Each row of a before or after table is a point. One or more steps were done to the points. Then noise was added and the rows were shuffled. The steps act on columns, c1 being the first. Write out the steps. A step turns or swaps two columns, mirrors them in a line or flattens them onto one, adds a multiple of one to another, or multiplies or shifts one. Angles are multiples of 10 degrees, from the lower column toward the higher: turns from -170 to 170, lines from 10 to 170 but not 90. Use the fewest steps. Two steps may share a column if one is a turn and the other turns, adds or multiplies; they go together, in the order done. Otherwise the lowest column goes first.
(in the rows, 128 means zero)

Before:
[[121  76]
 [166  97]
 [160 127]
 [152 158]
 [204 117]
 [125  79]
 [ 91 166]
 [107 146]]
After (8 x 2):
[[ 92 167]
 [181 132]
 [136  92]
 [154 134]
 [ 93 160]
 [ 71  77]
 [ 80 119]
 [107 106]]
Steps: turn c1 and c2 by -130 degrees

Before (10 x 4):
[[113 157 104  97]
 [120 141 154 100]
 [115 152 122 103]
 [ 96 126 132 129]
 [191 123 128 135]
 [118 137 119 109]
 [249 132 143 125]
 [106 163 120 153]
 [102 156 118 104]
 [107 114 113 127]]
After (10 x 4):
[[115 123 120 148]
 [ 96 128 131 128]
 [105  88 121 110]
 [107 143 114 125]
 [101 104 117 157]
 [113 104 105 164]
 [119 119 152 157]
 [115 109 124 157]
 [193 131 126 120]
 [247 124 141 130]]
Steps: turn c2 and c4 by 170 degrees

Before (9 x 8):
[[156 176 135 161 119 105 202  96]
 [100  98 179 123 109  72 111 196]
 [177 156 159 137 122 140 137  83]
 [210 143  92 129 152 131 190 123]
 [116 124 195  88 107 135 175 122]
 [ 96  89 135 106  95  63 122 126]
 [111 170 149  96 130 139 132 124]
 [164 118  89 204 151 152 180 131]
 [116 110 144 101  50 104 139 178]]
After (9 x 8):
[[ 94 178 146 157 118 106 200 157]
 [ 38 102  44 122 112  70 112 111]
 [148 145 157 132 155 132 188 107]
 [115 156 130 139 119 139 138 180]
 [ 52 171 115  96 125 137 126 142]
 [ 54 110  84  97  49 104 138  99]
 [102 122 154 206 154 149 177  97]
 [ 57 125  82  92 103 138 175 173]
 [ 39  89 127 104  96  66 125 134]]
Steps: shift c1 by -60; turn c3 and c8 by 140 degrees

Before (11 x 11):
[[115 111 169 138 107 173 161  89  74  89 156]
 [127 130 122 134  79  92 112  89 100 139 147]
 [157 114 126 134 145 140 160 151 183 108 138]
 [ 93  98 112 164 139 123  83 105 141  97  90]
 [147 183 108 169  98 120 162 179 132 189 136]
 [166 168 127 141 192 163 143  86  72 135 156]
 [109 136 145 121  68 161 110  92  83 140  59]
 [103 137 140  68  99 146 112 186 109 134  85]
 [111  89 113 108 118 162 175 105 117 105 151]
 [110 121 122 168  89 116 156  77  99  67 103]
 [151 110 116 172  74 115 148 170 103 129  87]]
After (11 x 11):
[[148 109 117 220  72 117 149 170 101 131  87]
 [103 136 138   7 100 145 112 186 109 134  86]
 [108 122 123 207  89 116 155  76  99  67 101]
 [127 130 120 141  79  91 112  89 101 139 147]
 [112  90 115  86 118 162 175 106 118 104 149]
 [146 183 109 209  99 121 162 180 131 189 138]
 [109 136 144 112  69 161 108  92  82 140  60]
 [ 93  97 114 199 140 124  84 104 141  97  90]
 [165 170 127 154 192 163 143  85  69 135 157]
 [155 114 126 141 146 141 162 153 183 106 136]
 [116 111 169 151 106 173 162  88  75  87 155]]
Steps: multiply c4 by 2

Before (11 x 14):
[[153 137 125 148 141 146  90 151 116 179  66 115 181 114]
 [116 102 135 120 128 195  49 154 106 149 135 142 182 141]
 [171 207 131 100  81 160 177  46 106 181 152 101 127 157]
 [157 139 193 157  41 106 148 141 137 153 192 150 102 164]
 [145 120 105 173  78 107  97  84 118 134 121 102 106 182]
 [112  76 182 117  39  82  69 156 137 150 117 145  98  99]
 [181 111  80  97  95 128  87 178 145 152  92 150 187 103]
 [ 92 147  95  99  85 137 149 162  78 112 109  88  94  73]
 [ 93  88  58 155  54 141 125  94 120 187 151 124 123 158]
 [102 127 101 103 113  91 128 148  93 178 154  96 125 122]
 [101 130  98  76  95 141 149 117 152 144 107 155 141 124]]
After (11 x 14):
[[ 92  88  61 156  55 145 123  96 121 188 154 121 143 154]
 [156 139 120 145 137 142  91 156 114 178  62 116 164  93]
 [ 90 145  94  99  83 137 149 157  76 115 109  96  75  97]
 [112 101 133 122 131 196  47 152 107 152 128 139 182 109]
 [106 125  99 101 116  95 131 148  95 175 156  97 122 123]
 [107  77 181 116  39  85  71 156 137 151 112 143  87 118]
 [153 137 196 157  40 108 147 137 140 158 194 146 126 174]
 [175 113  80  96  98 127  85 180 145 152  88 149 171  77]
 [104 129  98  81  94 140 149 116 151 142 107 154 136 120]
 [169 207 127 101  78 163 176  43 102 181 152 103 142 155]
 [146 121 105 170  80 106  97  84 119 135 114 103 139 184]]
Steps: turn c13 and c14 by -30 degrees

Before, 9 rows:
[[126 172 113 171 114  82 170 148 134 170 128  97  96 173 108 164 128 114
  137 158]
 [131 138  82 156  90 139 179 142 130 169 168 145 124 126 122 141 159  95
  111 155]
 [139 158 122  82 180 162 141  80  68  64 140 118 117 120 189 134 114 167
   49 104]
 [124 126 131 128  79  94 186 139  89 125 135 121 142 142 132 168 190 124
  153 178]
 [141 149 178 163 122 110 192 163 122 130 189 108 116 147 129 131 133  91
  168 205]
 [174  99 148 176  88 134 222 132 122 103 112 140 128 189 157 130 160  87
  158 174]
 [163 158 128 134  79 155 207 184 140 171 104 110 137 143 113 134 172 113
  182 191]
 [ 93 136 107 102 214 130 121  81  78  59 104 138 108  70 195 124  78 126
   89 130]
 [150 151  98 123 208  97 151 102 162 134 151 115 153  55 178 205  87 119
   85  73]]
After (9 x 20):
[[121 126 131 130  77  94 183 140  89 127 137 123 141 142 134 169 193 126
  153 178]
 [120 173 108 128 114  81 171 146 133 167 130  95 100 174 107 164 130 119
  137 158]
 [136 149 177 126 120 109 192 164 121 132 190 105 116 147 131 132 130  91
  169 206]
 [ 91 137 108 129 212 129 120  78  81  57 102 137 109  69 197 123  75 126
   92 131]
 [150 158  99 127 209  94 153 101 159 134 149 117 153  59 178 208  90 123
   84  72]
 [168  97 144 133  86 132 223 134 124 104 114 144 126 190 157 131 158  89
  156 173]
 [129 136  83 124  92 139 174 140 128 166 170 148 126 126 122 135 157  95
  114 152]
 [159 159 127 130  79 157 207 185 137 172 103 114 134 146 113 132 172 113
  181 191]
 [138 157 120 125 178 160 142  79  68  65 142 118 120 122 194 132 114 163
   53 104]]
Steps: multiply c4 by 0

Before (9 x 32):
[[136 147  59  78 151 134  95  87 148 106  94  74 148 106  83 175 106 198
  130 102 191 179  87 169 141  69 166 101 174 174 116 179]
 [185  97 124 116  98 107 103  60 122  98 155 155 145 148 122 101 137 127
  158 129 121 161 152 147 184 105 132  98  72  78 123 108]
 [120 159 128 184 125  95 164  89 103 164 181 166 111 128 177  79 141 127
  142 147  90 148 120 134 157 156 109 121 184 121 156 112]
 [126 138  94 118 142 147  71  43 181 113  99  47 147  70 147 140 111 149
  134 110 155 167  66 205  95  96 159 102 175 149  97 198]
 [133 195 101 110 179 172 111 115 129 163 123  89 100  61 189 110 138 174
  121 144 122 157 139 195  98 129 177 175 169 161 132 228]
 [138 161 140 149  82 157 169  98 135 187 200 142  75  90 123  92 108 128
  119 155 163 112 106 109 137 170  94 168 182 147 128 159]
 [132 103 128 136 108 115 190  82  49 118 126 184  99 114 141  94 136  94
  192 149 118 129 173 146 148 135 108 117 165 100 131  87]
 [194 117 163 160  96 124 189  99  80  97 167 152 166 126 152  73 166 134
  136 147  93 170 156 155 157  92 132 149 142 104 106 106]
 [149 141 175 136  96 116 181  59  85 150 146 203 104 176 166  90 145 137
  141 139 127 135 141 152 159 120 122 157 148 104 102 135]]
After (9 x 32):
[[133 193 100 110 182 171 112 114  80  86 123  89  99  62 188 111 138 178
  118 144 121 152 138 198  95 126 177 176 169 164 130 228]
 [186  96 124 117  97 108 103  58 167 152 155 155 144 148 125 102 135 125
  156 131 119 159 150 148 184 104 131  99  71  80 122 107]
 [132 103 129 137 108 115 190  83 163  54 126 184  99 112 142  92 137  93
  190 150 120 127 173 145 146 138 108 118 168 102 134  86]
 [192 118 165 158  96 124 189 100 210 133 166 155 168 127 154  72 166 139
  136 147  95 172 154 152 155  92 131 152 140 106 105 107]
 [116 159 128 186 125  96 165  91 102  74 182 163 111 127 175  81 140 126
  143 148  87 151 120 136 157 156 111 120 185 123 155 114]
 [141 159 143 149  81 159 169 100  37  64 203 142  76  95 125  89 109 130
  117 156 163 112 107 107 138 171  92 165 182 145 129 159]
 [134 145  56  79 150 134  93  89 147 173  93  72 146 106  85 174 105 197
  130 102 192 182  87 168 143  71 165  98 178 176 114 180]
 [127 138  95 118 144 147  72  41 121 193 100  46 147  68 148 140 112 150
  133 109 155 170  65 204  96  98 159 102 173 146  97 198]
 [148 139 177 137  94 116 180  61 120  65 144 202 105 175 165  91 142 136
  142 141 126 136 142 155 158 121 123 155 149 105 103 134]]
Steps: add -1 times c13 to c10; turn c9 and c10 by 130 degrees

Before, 9 rows:
[[169 150 170 105 133 153 112 138 102 147 163 104 119 138  92 122 110 101
  134 113 150 146 155 101 123 133 140 150 137 138 166 101  88 124 112 107
  156  95 131 110 128 150 146 149 144 125 123 122]
 [140 104 103 135 143 114 115 102 141 122 158 107 134 138 138 157 104 133
   98 111 158 110 153  95 124 110 150  30 137 112 164 103 110 128 114 134
  117 121 116 147 145 155 134 167 117 107 146 155]
 [131 151 121 105 232 151 123 145 116 112 120 107 113  89 119 129 101 130
  131 144 158 119 131 150 135 139 120 121 113 149  95 150 107 115 111 146
  125 151 102 123 135 178 133 170 123 121 135 140]
 [155 137 109 112 133 144 133  29 114 147 145 115 127  95 146 115 123 101
  147 150 154 159 121 149 148 107 141 130 105 137 138 119 122 123 114 105
  151 142 170 153  88 181 137 128 121 126 106 203]
 [ 66 149 122  98 150 117 133 155  61 135 120 107 139 106 142 120 114 131
  105 162  99 130 142 164 150 133  86 158 120 120 160 156 128 139 112 103
  135 151 110 109 136 186 145 163 122  98 133 128]
 [166 144 120 112 131 193 131 121 132 125 126 120 115  94 139 128 159 131
  137 110  44 144  94 130  98 134 149 145 114 134 133 161 120 138 119 117
  141 128 133  44 127 187 116 128 148  78 143 112]
 [150 111 141 103 184 183 126 141 136 113 118 123 133  92 133 212 100 118
  145 138 159 150 155 149  87 117 140 141 174 132 169 142 131 129 114 173
  147 122 175 154 146 153 119  79 116 118 130 104]
 [134 128 107 163 127 130 124 141 137 146 136 115 118  85 142 150 139 133
  130 116 153 119 151 153  79 123 137 150 127 136 166 156 107 129  71 108
  143 134 112 127 141   7 149 169 116  96 118 135]
 [ 92 127 145  93 138 146  82 160 121 116 133 135 109 192 121 140 141 119
  124 100 125 109 132 102 134 124 127 146 160 119 102 160 135 141 112 127
  157 131 121 165  83  76 115 143 146 120 118 142]]
After:
[[130 128 107 164 127 130 125 140 136 145 137 116 118  85 141 150 139 132
  129 116 153 119 150 153  80 121 135 150 126 135 166 155 109 129  70 108
  143 134 113 127 100   8 110 170 115  95 116 134]
 [144 149 170 106 132 155 112 138 102 147 164 105 118 140  92 122 109 101
  133 113 150 148 154 102 123 132 142 150 139 138 166 100  88 125 112 107
  156  96 132 110  88 150 106 149 143 125 121 124]
 [103 147 123  98 148 116 134 155  61 134 120 106 139 106 142 121 113 130
  104 161 100 129 142 165 152 133  87 158 120 119 159 155 128 140 112 102
  135 152 109 109  95 186 104 164 121  97 133 127]
 [132 105 104 134 143 115 114 101 141 122 158 108 133 138 139 156 103 135
   98 112 155 110 153  95 123 110 151  32 138 112 165 102 111 128 114 134
  117 122 114 146 104 156  94 168 116 107 146 155]
 [128 149 122 104 233 151 122 146 115 112 121 108 112  89 119 129 102 129
  131 144 158 120 132 150 135 139 120 121 113 149  93 151 107 114 111 146
  125 150 102 123  97 178  93 169 122 121 135 140]
 [136 110 141 104 184 183 127 140 136 112 117 123 133  92 132 212 101 118
  145 139 159 148 154 148  87 115 140 142 173 131 169 143 131 127 114 172
  147 124 174 154 107 153  78  79 116 118 131 104]
 [144 144 120 111 130 193 131 120 134 125 127 119 116  95 139 127 158 133
  138 110  44 143  91 131 100 135 148 145 114 134 132 162 120 138 119 117
  140 128 133  45  85 188  78 129 148  79 143 112]
 [138 136 109 110 131 145 132  29 113 147 146 115 125  95 146 114 124 100
  147 151 154 159 123 149 149 106 141 130 104 139 138 119 121 123 114 104
  150 141 169 153  50 182  97 129 120 128 105 203]
 [112 128 145  93 138 146  82 159 121 115 132 135 107 192 120 140 140 119
  125  99 124 109 132 101 135 123 127 146 160 120 102 159 136 141 111 126
  158 131 120 164  42  76  76 143 145 120 117 142]]
Steps: multiply c1 by 0.4; shift c41 by -40; shift c43 by -40
